Rows are points. Each copy is the shape, with its points in the same order, turned, moved and blurred by noise. Some copies are also mirrored. Which?

Shape (6 x 3)
[[-4.1  0.2 -1.5]
 [-1.3  0.7  4.9]
 [-1.3 -0.4  1.0]
 [ 0.7  5.4 -2.1]
 [ 2.2 -5.1 -8.5]
 [ 7.0  0.1  0.6]]
Copy 1 (6 x 3)
[[ 3.0 -0.4 -1.1]
 [-3.8  3.2 -2.2]
 [-0.9  1.1  0.0]
 [ 2.3  4.5  5.4]
 [ 2.9 -8.6  6.0]
 [-5.9 -0.2  7.5]]
Copy 1 is: only turned
Copy 2 (6 x 3)
[[  1.5  -1.7  -4.4]
 [  4.1   1.1   2.0]
 [  2.4  -2.4  -0.1]
 [ -4.4  -0.5   0.0]
 [ -0.7 -11.4  -4.1]
 [ -0.7  -6.0   5.5]]
Copy 2 is: mirrored
Copy 3 (6 x 3)
[[-1.4 -1.0 -3.6]
 [-1.1 -3.1  3.4]
 [ 0.4 -2.4 -0.5]
 [ 0.5  5.4  0.4]
 [ 8.2 -0.7 -8.2]
 [ 7.6  0.4  2.6]]
Copy 3 is: only turned

Shape (7 x 4)
[[ 0.3 -3.4 -4.4  1.7]
 [-0.8 -0.6 -3.7  4.6]
 [-0.3  5.9 -1.9 -6.6]
 [ 3.1  1.9 -0.6  5.5]
 [ 7.6 -1.4 -4.9  6.3]
 [ 0.9 -1.5  3.6  2.6]
 [-2.2  2.3 -4.1 -8.0]]
Copy 1 (7 x 4)
[[-1.7 -3.1 -1.7 -1.4]
 [-3.4  0.3  0.4  0.6]
 [ 8.5  4.2  1.4 -2.4]
 [-2.9  3.5 -2.9  3.7]
 [-5.7  3.3 -7.7 -0.6]
 [ 0.3 -1.3 -1.8  5.9]
 [ 7.6 -0.3  2.1 -6.0]]
Copy 1 is: only turned
Copy 2 (7 x 4)
[[-1.2  6.0 -2.0  0.5]
 [-2.2  6.1  1.7 -1.7]
 [-6.9 -3.3 -4.2 -4.7]
 [ 1.4  2.4  3.9 -3.7]
 [ 6.5  5.4  0.2 -4.6]
 [ 0.8 -0.3  2.5  2.1]
 [-7.8 -0.4 -7.6 -2.6]]
Copy 2 is: only turned

Shape (12 x 6)
[[ 0.2  1.3 -5.8 -2.9  1.8  3.3]
 [ 0.9 -3.8 -2.2  4.2  4.7  1.8]
 [-1.1 -2.4  3.3  6.5 -5.1  0.7]
 [-1.9 -5.9  2.9  7.0 -4.4  3.2]
 [ 3.9  0.7 -1.6 -2.2 -2.5 -5.9]
 [-2.3  0.5 -3.5  2.1  5.1 -3.7]
 [ 4.8 -7.1 -5.4 -0.5 -3.4 -3.6]
 [-3.2  0.4  3.1 -0.9  4.6  3.9]
 [-1.2 -6.5  4.4  5.9  4.4  5.8]
 [ 4.8 -0.8 -2.7  2.8  5.1 -2.3]
 [-5.0 -4.1  3.3 -2.5 -0.3 -5.7]
 [ 0.8  0.1 -6.9 -3.5  3.9 -0.4]]
Copy 1 (12 x 6)
[[ 1.2  0.9  2.7 -3.8  2.6  7.7]
 [-1.3  7.3 -2.6 -1.2  5.6  3.5]
 [ 3.2  4.8 -6.2  5.0 -1.3  1.2]
 [ 4.8  7.2 -6.6  5.6  1.2  2.0]
 [ 1.8 -1.4  1.2 -3.6 -1.1 -2.4]
 [-5.1  2.0  2.3  0.4  3.3  1.9]
 [ 6.2  5.8  2.9 -3.9  1.8 -3.5]
 [-0.6 -1.7 -3.5  2.5  6.2  7.2]
 [ 0.4  6.3 -8.9  3.4  8.7  4.6]
 [-3.9  4.2 -1.4 -5.4  3.5  0.5]
 [ 1.3 -2.7  0.6  6.5  5.1 -2.4]
 [-0.6  0.9  5.2 -4.5  4.7  4.9]]
Copy 1 is: mirrored
Copy 2 (12 x 6)
[[ -1.4  -2.9  -1.6  -3.9   2.0  -5.1]
 [ -4.7  -0.7   2.1  -0.4   1.1   2.6]
 [  2.5   3.5  -4.1   2.8  -0.2   6.5]
 [  1.0   0.2  -4.2   3.1   0.6   9.1]
 [  0.1   2.8  -2.3   3.6  -4.5  -6.2]
 [ -5.6   3.0   0.4  -3.7  -3.1  -1.2]
 [ -4.5  -1.8  -4.0   7.8  -1.6  -3.5]
 [  2.3  -2.4   2.2  -6.1  -2.3   2.3]
 [ -0.5  -3.2   3.5  -0.3   0.6   9.3]
 [ -4.4   2.5   4.4   1.3  -0.1  -2.4]
 [ -0.3  -0.7  -3.6  -0.7 -10.5   1.7]
 [ -4.6  -2.5  -0.7  -3.2  -0.2  -6.5]]
Copy 2 is: only turned
Copy 3 (12 x 6)
[[-0.5 -0.5 -2.0  5.2 -6.0  2.3]
 [ 4.6  2.0 -3.1  3.3  1.4  5.1]
 [ 6.6  3.8  6.9 -2.4 -0.2  6.1]
 [10.4  3.5  4.9 -1.7 -1.0  6.4]
 [-3.1  5.7  5.1  4.0 -0.8 -1.3]
 [-0.5 -1.7  0.7  5.6  3.3  3.5]
 [ 3.6  9.5  3.0  8.5 -1.9  0.6]
 [ 3.3 -3.8 -1.8 -1.9 -1.0  0.6]
 [11.0  0.6 -3.3 -2.7  2.0  4.5]
 [-0.9  4.7 -2.4  3.8  3.1  3.6]
 [ 4.7 -1.4  7.1  3.0  2.7 -3.9]
 [-1.6 -0.1 -2.3  7.8 -2.9  0.8]]
Copy 3 is: only turned
Copy 4 (12 x 6)
[[ 4.8 -5.6 -0.4 -2.5 -2.3 -0.7]
 [ 5.1  1.8  1.9  0.7  1.4 -5.4]
 [ 0.6  7.5  5.4  2.1 -1.5  2.7]
 [ 1.9  6.8  8.5  4.2 -2.2  0.3]
 [-1.5  2.0 -5.4 -0.4 -4.5  0.8]
 [ 3.1 -0.4 -3.2  0.2  4.5 -0.6]
 [ 2.3  2.8 -3.7  5.9 -7.4 -3.3]
 [-1.1 -2.7  5.8 -2.5  3.1 -2.1]
 [ 1.9  4.3  9.1  1.4  2.9 -7.2]
 [ 3.3  2.9 -3.9 -2.0  0.9 -5.4]
 [-6.2  0.1 -0.5  5.2  2.4  1.2]
 [ 4.0 -5.4 -3.9 -0.3 -1.3 -2.7]]
Copy 4 is: only turned

Shape (13 x 9)
[[ 2.3 -3.7  0.3 -3.7  1.6 -0.2  2.5 -0.6 -3.4]
 [-4.5 -4.7  5.0 -3.8  3.0  4.0 -0.8 -1.5 -0.6]
 [ 0.2 -4.4 -5.5 -0.3  2.6 -6.1  2.8 -2.5  6.7]
 [-1.3 -2.7  0.6  3.1 -6.0 -0.4  2.7  0.5 -3.5]
 [ 3.4  1.4  5.5  4.4  3.2 -0.9  6.0  4.4 -3.2]
 [ 1.3  3.4  5.2  3.4  4.1  2.8 -0.1  5.6  2.6]
 [ 2.9  4.8 -5.1  0.7  4.3 -2.9 -1.7  6.3  5.8]
 [-3.7  4.0 -4.0 -4.2 -1.1 -6.2  3.3  5.7  2.5]
 [ 3.2 -3.5  3.0  1.5  0.3 -6.0  8.6 -0.2  4.9]
 [-4.6 -3.0  5.3  1.3 -1.6  3.1  6.9 -3.6 -4.0]
 [ 2.9  5.2  3.3 -4.3  0.3 -0.9 -1.8  0.8 -0.1]
 [-4.5  2.3 -2.9 -2.9 -3.2  3.3  2.3 -4.8 -1.3]
 [ 2.3  2.8 -5.9 -4.8 -4.7 -0.4  3.8  4.5  2.2]]
Copy 1 (13 x 9)
[[ -1.1   1.5  -0.3   0.8   3.4   2.8  -1.6  -1.9   0.4]
 [  5.1  -3.5   4.3  -1.8   2.8   0.8   2.0   0.8   0.5]
 [ -6.6   3.6   2.4   4.4  -0.8  -2.3   3.7  -2.2   8.0]
 [ -3.9  -1.5   3.2   5.2  -1.9   2.0  -1.7   2.2  -5.0]
 [ -5.1   2.5  -1.2  -4.0  -1.4   8.3  -0.4   5.1  -2.7]
 [  0.0   3.6  -0.6  -6.4  -5.5   2.3   3.8   3.7  -2.5]
 [ -4.0   8.1  -3.3  -3.7  -7.7  -4.1   0.6  -1.0   3.1]
 [ -7.6  -1.4  -0.2  -2.8  -6.5  -3.9  -4.4  -3.1   3.1]
 [-10.6   1.1   2.4   0.2   0.2   5.0   5.5  -1.0   2.2]
 [  0.2  -7.1   3.4   2.8   0.3   7.6   0.9   2.7  -1.3]
 [ -1.3  -0.7  -6.4  -3.4  -1.2  -2.1   0.9  -1.1  -2.9]
 [  2.3  -5.8  -1.8   5.6  -4.1   0.0  -1.1  -2.4   0.9]
 [ -4.8   1.3  -2.0   1.3  -6.6  -1.1  -2.9  -8.5  -1.2]]
Copy 1 is: mirrored
Copy 2 (13 x 9)
[[-5.2 -0.9 -0.9 -0.1  5.0 -3.9 -1.6  2.2  1.2]
 [-3.2  4.3  1.2 -1.5  7.8  3.2 -2.1  4.0  4.8]
 [-4.8 -7.9  5.9 -5.8 -0.4  0.7  0.8  1.8 -1.2]
 [-1.3  2.5 -1.5  3.1 -2.2 -1.2  1.7  3.7 -2.0]
 [-3.4  0.2  1.6  6.8  3.5 -4.4  6.2 -3.2  3.8]
 [ 0.2  1.8  2.7  1.3  2.4 -0.3  4.6 -4.9  9.4]
 [-2.2 -5.3  1.1 -6.5 -2.7 -1.1  4.1 -7.6  6.2]
 [-2.4 -0.3 -0.9 -8.6  0.8 -1.4  6.6 -4.8 -3.4]
 [-2.2 -3.9  9.2  0.6  2.0 -5.2  4.7  1.5 -1.8]
 [-0.5  2.8 -0.3  5.2  6.7  1.5  3.0  6.5 -1.2]
 [ 1.9  0.8 -0.7 -2.2  4.5 -3.7 -1.6 -5.9  3.0]
 [ 2.8 -1.2 -5.5 -2.8  4.3  2.7  0.5  3.5 -1.5]
 [ 0.8 -2.4 -3.8 -7.7 -0.9 -6.6  4.2  0.0  0.1]]
Copy 2 is: only turned
Copy 3 (13 x 9)
[[ -0.8  -1.0  -3.6  -3.5   5.3  -3.5  -4.0   4.8  -0.3]
 [ -0.7   2.1  -2.5  -9.2   4.0  -5.8   2.0   4.0   4.6]
 [  0.5  -5.9  -9.8   3.3   0.4  -5.6   2.8   6.1  -0.7]
 [ -4.8  -0.7  -3.9  -3.6   2.1  -1.6  -1.5  -3.0  -4.1]
 [  1.1   0.6  -7.0  -1.8   4.1   2.6  -7.1  -3.4   4.7]
 [  1.8   5.6  -6.2  -1.7   1.2   4.0  -0.7   0.2   6.6]
 [  0.2   3.2  -6.8   7.8  -1.7   2.7   0.1   6.0   3.3]
 [ -6.7   2.5  -9.3   3.2  -4.3  -3.9  -3.9   5.1   1.0]
 [  3.1  -5.4 -13.4  -2.7   1.0  -2.0  -3.6   0.8  -0.7]
 [ -1.1   1.1  -5.2  -8.3   5.1  -7.8  -2.3  -4.2   0.3]
 [  2.3   5.0  -2.2  -2.1  -2.4   0.0  -5.0   5.4   0.5]
 [ -2.3   6.2  -2.7  -1.7   1.2 -10.0  -0.3   0.7  -3.7]
 [ -4.8   5.2  -8.7   2.5   1.1  -1.3  -3.4   6.5  -5.6]]
Copy 3 is: mirrored
Copy 4 (13 x 9)
[[  0.5  -0.4   0.3  -6.4   1.5   3.7   0.0   1.1   2.3]
 [ -0.9  -0.9   0.1  -7.1   0.9   1.0  -6.3   7.8  -2.1]
 [  2.7  -8.7  -6.8  -3.4  -2.6   0.2  -2.1  -2.8   3.4]
 [ -2.4  -0.7   0.3   0.9  -1.1  -1.2   5.0   3.7  -0.6]
 [ -5.2  -0.2  -1.9   1.8   1.2  11.0   1.3   3.3   1.2]
 [ -3.8  -0.9  -2.8   2.8   3.1   8.2  -4.5   2.7  -5.3]
 [  1.9  -1.9  -8.6   2.6   3.4   4.4  -3.6  -6.3  -1.8]
 [ -1.1   0.0 -11.3  -0.3   5.9  -1.5   0.4  -1.3   2.5]
 [ -3.3 -10.2  -5.3  -2.4   0.0   6.7   3.5   2.1   3.8]
 [ -6.7   0.0   1.6  -3.9  -2.4   0.6   0.4   8.9   1.6]
 [ -3.9  -0.3   0.0  -1.1   8.3   2.9  -4.0  -1.4  -0.2]
 [ -6.1   1.1  -0.3  -4.0  -1.2  -5.6  -3.3   1.4   0.7]
 [ -3.7   0.3  -6.4  -3.3   4.2  -1.4   3.5  -6.3  -2.4]]
Copy 4 is: mirrored

Shape (17 x 11)
[[-2.7 -2.4 -0.8 -1.7 -0.6 -4.0  0.8 -8.4 -0.5  4.8 -2.9]
 [ 3.5 -2.6 -2.9 -2.9 -3.3  1.8 -7.2 -6.5  0.0  0.2  2.2]
 [ 4.4  1.9  0.0 -2.9  5.2 -2.3  3.4  2.3 -4.0  0.9 -1.9]
 [-1.2 -4.4 -7.5 -0.6 -3.1 -1.3 -4.3 -3.8  2.1  1.1 -3.7]
 [-5.0  5.8 -0.9  1.5  2.4 -5.6  1.0  0.6 -6.0  3.0 -1.0]
 [ 1.9  7.1  4.3  0.7 -1.0  7.1  2.3  4.2  0.5  1.0 -0.8]
 [-0.3  5.1  8.2  4.0  5.7  0.8  4.1  3.3 -5.7  0.5  0.3]
 [ 3.0 -6.1 -2.9  7.3 -6.3  5.9 -2.7  0.2  4.4 -2.1  1.3]
 [-2.3  7.0  5.1  0.6  4.0  2.7  1.7  2.6 -1.0 -2.8 -1.1]
 [ 4.5  2.9 -3.5  7.4 -1.9  2.3 -3.1 -3.4  5.1 -2.2 -1.7]
 [ 3.7 -2.7 -1.8  4.5 -1.8  1.5 -8.7 -1.1  4.4  3.7  0.3]
 [ 1.5 -1.4 -8.0  3.7 -5.7  1.8 -2.3 -4.1  4.1  1.9  5.4]
 [-1.3  6.2  5.7  1.0  1.1 -0.6  0.7  5.9 -3.8 -3.3  0.1]
 [ 3.2 -0.2 -1.9  6.6 -2.6  5.4 -3.5 -2.4  2.8 -6.6  2.2]
 [ 3.0  3.7  1.3  3.9 -4.9  6.1 -2.2  2.0 -1.3 -4.2 -3.1]
 [-4.6 -1.5 -5.3 -4.0  5.6  1.1 -2.2 -3.5 -2.1  3.4 -1.8]
 [ 1.0  3.0  3.0  1.0 -2.3  2.9 -0.4  3.7  7.4 -5.2  1.7]]
Copy 1 (17 x 11)
[[ -2.4   1.3   3.5  -7.9  -0.3   1.4   0.1  -1.8  -2.9   1.6  -8.6]
 [ -1.9  -0.4  -1.3  -2.6  -3.5  -8.9   2.4  -4.1   1.1   1.5  -6.8]
 [  0.6   4.8   2.4   0.9  -2.7   4.4   4.7   0.5   0.1  -6.5  -2.4]
 [ -1.0   3.3  -2.5  -1.9   1.2  -4.7  -2.6  -4.9  -5.1   3.0  -7.2]
 [ -2.3   0.5   7.6  -2.5  -1.8   3.9  -1.1  -3.0  -6.0  -6.6   0.0]
 [ -1.7   3.1   5.5   2.7   0.5  -2.3  -3.2   4.3   6.9  -4.4   3.2]
 [ -1.3  -0.6   6.7  -0.8  -2.8   3.3   0.1   7.7   0.1 -10.6   2.3]
 [ -4.8  -0.5  -8.6   1.0  -0.5  -7.6  -5.6   3.9   0.1   2.3  -2.0]
 [  0.6   1.6   7.0   0.4   2.4  -1.8   0.8   5.0   0.6  -7.1   2.9]
 [ -8.0   6.8  -1.5  -0.7  -0.2  -8.2  -1.6   2.9  -2.0   0.7  -0.2]
 [ -5.5   1.0  -1.0   3.1  -3.5  -8.6  -2.7   1.8  -2.4   1.3  -7.4]
 [ -6.4   0.4  -3.7  -1.0  -3.2  -5.6  -2.5  -3.1  -1.3   7.3  -0.6]
 [ -2.0  -1.3   4.9   2.5   2.2   0.0   0.7   2.3  -0.1 -10.6   2.5]
 [ -4.5   1.0  -4.8  -0.9   0.0 -10.7  -0.6   3.6  -0.7  -0.5   2.3]
 [ -2.7   3.4  -1.6   0.5   1.6  -7.7  -4.6   1.9   3.4  -6.9   1.5]
 [  5.9   2.7   5.0  -2.7  -2.9  -1.5   0.8  -2.4  -5.2   1.7  -5.2]
 [ -4.2   0.3   0.9   4.8   5.7  -6.2   1.0   4.6   2.7  -0.8   1.4]]
Copy 1 is: mirrored
Copy 2 (17 x 11)
[[-0.6  3.4  9.4  3.9  2.1  4.8  4.4  1.1  3.7  0.1 -1.5]
 [-4.1  2.2  6.9 -2.5  0.9 -1.8  4.8  7.7  0.2  4.1  2.1]
 [ 2.4  3.4  2.0  4.4 -2.6  4.4 -1.2  2.3 -2.1 -3.8  7.9]
 [-3.8  4.0  3.6  2.3  2.6 -3.9  4.0  3.5  6.3  1.1 -0.7]
 [ 2.1  3.4  4.4 -1.1  2.8  6.9 -4.8 -1.7  2.3 -6.6  2.3]
 [-1.4  1.2 -2.3 -4.0 -5.9  3.4  0.3 -3.3 -7.2 -2.3  2.3]
 [ 5.4  3.5 -1.1 -3.3 -2.4 11.5  0.4 -1.0 -5.0 -6.4  4.8]
 [-1.6  1.3 -6.1 -4.0 -2.6 -1.8  7.4  7.0  2.7  4.0 -3.4]
 [ 2.3  1.5 -0.8 -3.3  0.5  4.6  1.5 -3.5 -6.3 -6.3  4.2]
 [-4.9  1.0 -2.4 -1.8 -0.6 -1.0  4.6  7.6 -1.4 -4.9 -4.0]
 [-4.3  8.5 -0.4 -2.7  0.5 -0.7  3.9  8.2 -0.5  2.4 -2.8]
 [-1.4 -0.7  1.9 -2.3 -1.0 -3.8  1.0  8.0  2.9  3.0 -6.3]
 [ 1.2  1.2 -3.2 -3.9  1.9  6.7 -1.5 -2.5 -4.2 -4.3  6.6]
 [-1.4 -1.4 -3.8 -5.9  0.1 -1.8  7.2  7.5 -1.4 -1.8 -0.8]
 [-5.3 -0.1 -4.3 -6.0 -3.3  1.7  4.4  1.1 -1.0 -2.7  3.5]
 [ 3.7  7.1  9.0  0.8  1.1 -2.8  2.4 -0.1  2.7 -2.6  2.8]
 [-1.1 -0.9 -6.4 -1.7  2.1 -0.2  3.5  0.2 -7.1  0.8  0.1]]
Copy 2 is: mirrored
Copy 3 (17 x 11)
[[-1.8 -3.7  5.8 -1.5  6.9  1.2 -2.5 -3.4 -5.0  3.1  2.1]
 [ 6.2 -5.4 -2.1  2.9  3.0  3.5 -0.6  0.4 -7.8  3.7  5.3]
 [-1.8  3.1  2.3  3.7 -2.1  1.4 -0.4 -1.5 -0.5  1.8 -4.1]
 [ 5.2 -1.6  0.0 -2.5  9.0  3.9  0.7  1.4 -7.7  4.4  0.6]
 [ 2.4  0.5  5.0 -1.1  4.0  0.5 -3.8 -3.4  6.4  2.2 -3.3]
 [-1.2  5.2 -3.6  2.5 -2.6 -3.3 -4.4  3.6  3.4  5.5  4.6]
 [-4.8  0.4  0.2  4.8 -1.8 -3.5 -1.3  0.4  9.7  0.2 -0.5]
 [ 3.4 -0.6 -5.3  0.3  6.0  2.5  6.7  8.9 -2.4  5.1  8.4]
 [-0.6  1.2 -3.0  1.0 -2.1 -6.9 -3.2  1.4  5.1  2.5 -1.5]
 [ 6.4  2.1  0.0  4.7  6.3 -4.3  4.1  4.8 -2.4  6.3  5.3]
 [ 5.0  0.4 -5.2  4.5  9.3  2.4  2.0  0.8 -3.3  1.5  7.0]
 [ 8.5  0.2  1.7 -2.1  5.5  3.1  3.5  3.3 -4.2  4.0 10.2]
 [-0.2  0.6 -3.2  1.2 -2.4 -2.5 -1.3 -0.1  8.5  4.7 -2.3]
 [ 6.9 -2.8 -3.5  2.8  2.4 -2.8  5.6  7.6 -1.2  4.6  5.7]
 [ 2.4  0.2 -5.0  4.2  1.8 -1.0 -0.8  7.1  2.6  9.7  2.6]
 [ 2.3 -1.4  1.9 -2.5  4.9  1.8 -5.5  0.7 -5.0 -3.5 -1.8]
 [ 2.6  2.4 -7.8 -1.5 -0.9 -5.2  3.8  1.6  0.4  6.1  4.4]]
Copy 3 is: only turned
